Each row is a point. The points of each table are mixes of a few directions, plus a little noise. How many directions does each table use, and how many do they share? Where both have some left over, give the other angles between the two spaces (their principal angles), to ten degrees, smallest first.
(in the rows, 128 means zero)

First, 7 rows:
[[ 73 127 141]
 [161 129 121]
 [237 128 105]
 [ 95 129 135]
 [189 129 114]
 [ 44 128 147]
 [100 129 132]]
Second, 7 rows:
[[161 166  76]
 [134  97 164]
 [ 92 114 152]
 [107 128 132]
 [208 180  51]
 [ 98 102 165]
 [ 99 109 156]]
Directions: first 1, second 2, shared 1

First (10 x 8):
[[131  94  92 170 153 115  57 248]
 [139 113 168 170 205 149 178  55]
 [ 91 144 131 132 128 138 108 139]
 [112 144 142 125 111 125 115 105]
 [119 133 135 134 119 123 108 124]
 [ 94 153 142 117 107 134 114 102]
 [145 130 144 125 107 114 123  97]
 [249  74 122 125 116  91 165 107]
 [129 132  67  74 108 146 185 187]
 [ 71 163 136 115 121 148 130 114]]
Second, 8 rows:
[[ 85 160 121 102  66 120  76 157]
 [142 118 131 137 144 132 144 120]
 [ 79 165 119  97  58 120  69 158]
 [157 107 132 145 167 133 160 111]
 [196  77 141 169 223 140 210  83]
 [142 117 130 136 150 130 144 119]
 [ 82 162 122  99  62 119  73 158]
 [145 117 132 138 150 129 146 117]]
Directions: first 4, second 1, shared 1

First:
[[159 135 163 119 132 161 125 138 176 134 107]
 [129 132 133 116 133 141 119 147 131 132 121]
 [106 118  97 151 117  88 141  95  91 120 151]
 [138 118 124 168 106  94 156  63 135 118 143]
 [ 99 118  91 150 118  85 141  97  82 118 154]
 [ 84 136  99  81 152 143  93 207  72 135 128]
 [123 132 128 114 135 139 117 151 124 132 123]
 [144 126 140 141 121 127 137 107 148 127 125]
 [170 138 177 112 135 175 121 147 193 137  98]]
Second:
[[121 138 117 147 138 129 139 140 137 128 123]
 [124 131 123 136 131 128 133 133 132 127 126]
 [124 135 119 142 135 128 137 138 135 128 123]
 [ 90 188  60 249 188 129 195 202 187 122  94]
 [132 122 135 114 121 128 120 120 122 128 131]
 [144 102 155  78 104 128 101  98 103 131 142]
 [142 108 151  86 107 127 104 103 107 130 139]
 [142 106 153  82 105 128 103 100 107 130 140]
 [132 123 135 117 123 127 122 120 123 129 132]]
Directions: first 2, second 1, shared 0; angles 90

First (9 x 14):
[[140 144 130  90 168 126  90  60 196 174 100 158 136 151]
 [126 157  92 171 153 171 138 170 163 114 104  82 166 149]
 [118  82 122 118  67 120 140 159  84  76 130 113  97 130]
 [124 137 124 141 105 126 125 150 154 116  99 100 131 144]
 [121 110 118 141  84 136 144 170 110  83 119  96 123 131]
 [140 126  96 112 212 175 129  89 119 149 160 162 153 125]
 [129 192 158 189 177 115 150 150 111 179 167 132 157  87]
 [114  66 115  94 111  99 118 125  64 115 155 157  70 147]
 [140 138 197  96  76  83 119  80 150 146 118 153 120  88]]
Second:
[[146 113 125 100  59 137  97 161 163 144 123 115 161 102]
 [121 135 130 141 162 124 144 113 112 121 130 133 112 140]
 [142 115 124 106  68 136 101 156 159 138 122 118 156 109]
 [109 145 132 159 206 118 163  92  89 114 133 143  90 156]
 [146 111 125  94  44 138  93 165 170 145 119 114 167  98]
 [ 98 153 134 175 249 114 181  75  68 105 138 149  72 171]
 [154 105 123  83  19 141  78 177 185 148 120 109 179  88]
 [118 137 130 143 170 124 146 111 107 120 132 135 110 143]
 [117 137 131 148 177 123 150 106 104 119 131 136 106 145]]
Directions: first 5, second 1, shared 0; angles 50
